Every row gives one point. To make a cloud, some directions were put in groups of two or more. Within a group, all points are equally far from the middle, so they leave a hole (a ring in 2 directions, a hollow ball in 3). The other directions are filled evenly. Then the cloud was stretched, turned, moved and blurred a little. Count the holes, and give their numbers of directions, smallest first.

Cloud (19 x 3):
[[-3.7 -4.2  2.6]
 [ 3.8  6.1  0.9]
 [ 1.6 -7.0  1.9]
 [ 0.1 -3.7 -0.3]
 [-4.3 -0.1 -6.6]
 [-8.8 -2.3  4.5]
 [ 2.6  4.8  6.2]
 [ 1.7  0.7  0.5]
 [ 0.0 -2.8  5.0]
 [-4.6 -3.1 -7.5]
 [-1.3 -2.6  3.3]
 [ 3.5 -3.3  1.6]
 [-7.5 -0.4  3.0]
 [ 3.9 -2.4  2.5]
 [-5.0  1.5 -6.4]
 [ 7.8  3.8  3.6]
 [ 2.8 -7.7  1.1]
 [-6.7 -4.9  4.4]
 [-1.1 -1.3  2.7]]
Holes: 0

Cloud, 28 rows:
[[-3.7  4.3  4.6 -1.8]
 [-1.6 -6.5  3.2  4.0]
 [-5.9 -6.1  2.4  2.9]
 [ 3.6 -1.0  5.1  3.4]
 [ 7.3 -4.3 -0.1  2.0]
 [ 5.4 -5.6 -0.2 -0.9]
 [-4.4  7.7 -1.0 -2.9]
 [-7.5  6.4 -3.0  0.4]
 [-4.2 -2.4 -0.1 -5.6]
 [ 8.2  0.5 -0.4  0.2]
 [-4.6  2.1 -5.5  3.3]
 [-4.1 -6.8 -1.3  4.5]
 [-4.5  0.3  1.5  6.4]
 [-6.8  0.2  1.8 -5.0]
 [ 2.1  0.5 -5.4 -0.1]
 [ 1.0  6.6  1.3 -3.5]
 [ 1.0  5.4 -4.9  0.2]
 [ 6.3 -4.5  0.1 -1.0]
 [ 2.8  5.6  3.9  3.0]
 [ 3.4  6.1  3.1  3.5]
 [ 3.5  7.0 -1.8  3.9]
 [-4.2  4.5 -2.5 -4.4]
 [ 1.7 -2.2 -5.4  1.7]
 [-7.7 -5.8  0.9 -2.2]
 [-4.7 -3.2 -4.5  4.1]
 [ 4.0  6.9  2.6  2.2]
 [-3.0 -1.7  1.9  6.7]
 [-4.0  5.7 -3.3  4.7]]
Holes: 1 (4)

Cloud (51 x 6):
[[  4.3   3.1  -0.1   4.0   4.1   6.6]
 [ -6.2   7.9  -1.0   2.3   1.4   0.6]
 [  3.0   1.1   2.8   0.0   4.9   0.4]
 [ -2.2  -6.5  -1.7   5.9   4.1  -0.3]
 [  0.5   8.9   1.6  -3.6  -1.8   4.5]
 [ -4.0   5.9   2.4  -1.0   5.4   9.8]
 [ -8.9  -2.5   0.3   1.9  -0.6   4.2]
 [  2.6   5.5   2.3   0.0  -4.5   3.8]
 [ -1.4  -3.7  -2.7  -3.7  -0.7   1.5]
 [ -1.5  -2.4  -3.2  -0.3  -2.7   0.1]
 [ -5.8   1.2  -2.6   0.7   7.5  -1.6]
 [  1.9  -0.8  -1.0  -2.1  -1.3  -0.9]
 [  0.7  -2.3   0.2  -0.1  -7.2   6.2]
 [  2.7   5.4   2.1   5.4   6.0   1.0]
 [ -1.4  -3.7  -4.1  -5.3  -2.3   8.8]
 [  0.7  -7.0   1.5  -1.6   0.1   0.6]
 [  2.7  11.0  -7.1  -3.9   1.8   5.3]
 [ -2.3  -8.5  -1.0   1.6   2.5   1.3]
 [ -0.5  -4.6  -1.1  -7.5   0.3   8.2]
 [ -8.1   3.7  -0.4   3.7   4.0   7.4]
 [ -5.1  -2.1  -3.8  -0.8  -1.6  -2.6]
 [  3.2   6.4   0.8  -3.3   1.7   0.7]
 [ -1.7   4.1  -0.8   3.2   0.2  -2.5]
 [ -5.9   6.3   3.1  -1.4  -0.1  -2.9]
 [  3.5  -0.3  -4.8   6.4   0.7  -2.2]
 [ -1.4  -8.5   1.6  -4.5  -6.4   1.4]
 [  1.3   3.3   4.5   0.3   6.3   8.2]
 [  1.3   8.8  -5.3   0.0  -1.8   6.8]
 [ -7.3  -3.0  -4.3  -1.9  -4.2  -0.3]
 [ -2.8   8.6   3.2  -2.2  -2.3  -0.9]
 [  3.5   7.0  -4.0   7.6   9.9   2.5]
 [ -5.9   2.7  -0.5   6.4   8.3   8.6]
 [ -3.0  -8.6   1.2   1.7  -1.1   0.9]
 [ -3.8  -1.0  -7.9  -0.9  -3.1   1.1]
 [ -2.0  -0.9   4.1  -1.2   4.6   2.9]
 [ -5.6   7.0   1.1   2.0  -2.2  -1.7]
 [ -0.7  -3.8  -2.3  -4.3  -1.6  10.0]
 [ -3.8  -6.3  -2.3  -2.3  -4.4   7.8]
 [-10.5   3.7  -3.5  -1.0   1.4  -0.6]
 [  0.1  -2.4   3.6  -4.7  -3.3  -2.6]
 [ -4.9   1.2   1.4   2.2   4.2  -4.5]
 [  1.7  -2.3  -0.8   0.8   4.2   8.7]
 [ -5.3  -5.6  -1.1   2.0   2.3  -5.2]
 [ -0.5   3.7  -3.0  -6.4   2.2   0.5]
 [  2.9   0.9   0.8  -3.8   1.2   3.6]
 [ -1.8  -8.6  -2.4   4.7   0.0   1.5]
 [  2.5   3.7  -2.5  -1.0  -0.8   1.6]
 [ -1.1  -4.7  -2.7   4.4   0.0  -4.1]
 [ -6.3  -3.5   2.2   5.9   3.0   2.2]
 [  4.5   6.5  -5.9   4.0   3.6   6.1]
 [ -1.8   8.8  -0.3   4.2  -0.2   0.4]]
Holes: 0

Cloud:
[[ -1.5   2.7  -0.8   3.0   3.5   3.0   4.6  -6.1]
 [  2.9  -6.4  -0.7  -1.4   1.2  -2.7   4.6  -3.3]
 [ -6.3  -2.1  -4.5  -3.0   4.4  -5.1  -3.4   3.4]
 [ -8.7  -2.7  -2.4  -1.1   1.9   5.4   1.8   1.2]
 [ -2.7   1.7  -3.7   9.0  -2.3  -5.3   2.1  -2.4]
 [  3.5   0.2  -2.2  -3.4   1.8   4.0   5.0  10.1]
 [-10.4  -2.5   2.2   6.1  -8.3  -1.0  -1.4  -3.5]
 [  6.2  -0.7   0.6   4.0  -3.6   8.6  10.4  -1.4]
 [ -0.1  -0.3   1.0  -4.3  -3.9   8.1   6.7   3.9]
 [ -0.9  -4.6  -0.6  -3.2  -1.5  -2.9   3.2  -6.4]
 [ -1.1   0.1   3.7   7.3   1.7   5.5   1.2   0.0]
 [  3.7  -1.6   1.5   7.4  -3.9  -0.8   7.8  -2.3]
 [ -4.4  -4.5  -0.8   7.9  -0.9  -1.2   8.2  -2.5]
 [-11.6   1.4  -0.3   0.2  -2.9  -4.1  -1.3  -1.2]
 [ -7.3   2.2  -1.8  -2.4   0.2  -4.5   1.8  -5.6]
 [-11.1  -4.6   3.0  11.5  -2.7  -5.2  -2.1  -1.4]
 [ -4.4  -6.8   3.2   6.6  -1.5  -1.2  -4.3   4.0]
 [ -2.7  -0.8   2.4   0.7   0.6  -8.9   1.3  -4.1]
 [ -3.7  -5.8  -4.4  -0.1   1.9  -1.8   3.1   4.0]
 [  1.0  -2.9   1.2   6.8  -5.4   7.2   7.4   1.7]
 [  6.5   4.4  -2.0  -2.1  -2.9   2.4  12.0  -2.8]
 [ -1.1   4.0   4.2   7.5  -3.5   0.4   5.3   1.5]
 [ -5.2  -6.0  -4.9  -0.4   3.5   3.3   1.0   2.8]
 [ -0.8  -1.0  -2.8  -8.9   7.3  -3.8  -3.5   0.3]
 [  0.2   7.3  -0.4  -5.8   0.5   3.6   3.5  -0.5]
 [ -7.2   1.7  -3.2  -5.7  -2.5  -4.2  -2.7  -0.5]
 [ -4.0   3.0  -0.3  10.8  -1.0   0.6  -2.3  -5.6]
 [  2.4  -6.2   0.5   5.7   0.8  -1.6   6.0   2.5]
 [  0.6   5.4   1.4  -2.8  -6.8   3.3   4.7   0.1]
 [  0.8   2.5  -5.3   1.2  -3.9   1.7  -1.0  -0.2]
 [  1.4   2.0   1.2  -7.9  -0.4  -0.7   7.8   3.4]
 [ -0.6   2.0   5.2   6.3  -4.3   4.1   3.2  -0.5]
 [  3.0  -0.6  -0.4   5.1   5.4  -2.0  -2.7   1.4]
 [  0.1  -3.6  -1.8   3.1   0.1  -6.6   4.5   2.0]
 [  1.3  -3.7   1.0   3.0  -4.1  -3.5  -1.7   1.2]
 [ -5.0  -1.3   5.1  -2.7   1.8  -0.7  -0.2  -2.6]
 [-10.0   0.6  -0.1   6.4  -2.9   1.3   0.7  -5.7]
 [ -2.2  -0.8  -1.2  -2.6  -1.4  -8.6   2.3  -3.8]
 [ -0.2  -3.9   2.2   1.4   5.7   7.3   1.6   6.1]
 [  2.9  -2.3   0.5  -6.9   3.7   5.1   3.4   9.7]
 [ -1.2   3.6  -0.1  -8.5   6.5   0.9  -1.7   5.2]
 [ -2.9  -6.6  -1.9  -1.2  -0.4   3.2   6.2   6.1]
 [  0.6  -1.4   4.8   8.1  -1.4   1.2   5.8  -1.4]
 [ -1.4   1.1  -5.6   4.1   1.5  -1.8  -1.9   3.5]
 [ -5.4   4.5  -2.9  -3.2  -3.0   1.8  -4.3   3.4]
 [ -5.3   1.4   0.1   4.1  -7.6  -6.1   0.6  -7.7]
 [ -9.7   0.7   0.5  -4.5   1.3  -6.9  -5.4  -3.1]
 [ -5.6   3.9  -2.3   0.6  -3.1  -7.1   0.2  -6.1]
 [ -0.9  -1.2   2.1  -1.6   1.0   0.5   1.5  10.0]
 [  7.1  -3.7   0.1   4.0  -1.6   6.0  10.7   0.3]
 [  0.3  -1.2  -5.1   3.3   0.9   3.2  -0.2  -2.1]
 [ -6.1  -1.5   2.5  -3.2   0.6  -6.9   2.1  -3.3]
 [  0.0  -2.0  -5.2   1.3   1.2  -3.7   6.2  -3.0]
 [ -1.6   2.3  -1.8  -0.7  -2.8  -0.9  10.6  -4.9]
 [  0.8  -2.9   3.0   4.9  -1.0   8.0   6.2   4.4]
 [ -0.2   0.4   2.1   0.5   6.9   0.9   4.2  -3.9]
 [  0.2  -3.3   0.6  -0.2  -4.3  -4.1  -2.2   1.6]
 [ -4.6  -5.9   2.3   2.6  -1.0  -1.3  -0.9   7.3]
 [ -2.7   1.8   1.5   2.2   6.1   2.9   0.0   5.5]
 [  1.5   0.5  -6.4  -2.1   0.9  -2.3   5.5  -1.3]
 [ -0.7  -3.8   0.5   7.5   5.4  -2.1  -2.8  -0.6]
 [ -7.9  -2.7   1.0  -3.4  -4.4  -4.0  -2.8   2.5]
 [  3.9   6.4  -2.4  -1.0   0.7   3.2   7.9  -4.2]
 [ -5.2   0.1  -1.4   5.7  -0.4   6.0  -4.0   1.9]
 [ -7.3   0.8  -1.6  -2.8  -0.6   5.7   2.8  -4.0]
 [  0.1   0.7   4.6   9.8  -3.1   1.8   5.2   0.5]
 [ -2.7  -7.4   2.3   9.1  -2.2  -0.6   1.7   1.1]
 [ -5.2  -2.2  -1.7  -6.5   6.8  -7.8  -4.0   1.4]
 [  5.5   3.3   1.0  -8.9   1.3   0.7   8.1   1.8]
 [  2.3  -1.7  -6.6   0.3   1.5   1.1   6.8   1.7]
 [ -1.5  -2.1  -0.5  -1.0   1.0  -9.0   3.3  -2.8]
 [ -2.9  -2.6  -1.9   6.7   1.3   0.5  -1.1  -6.6]
 [ -5.5   1.8  -1.9   0.7  -8.4   2.2   0.0  -3.0]
 [ -0.8  -1.7  -3.9   1.2  -2.1  -1.3   2.5   6.7]]
Holes: 2 (3, 4)
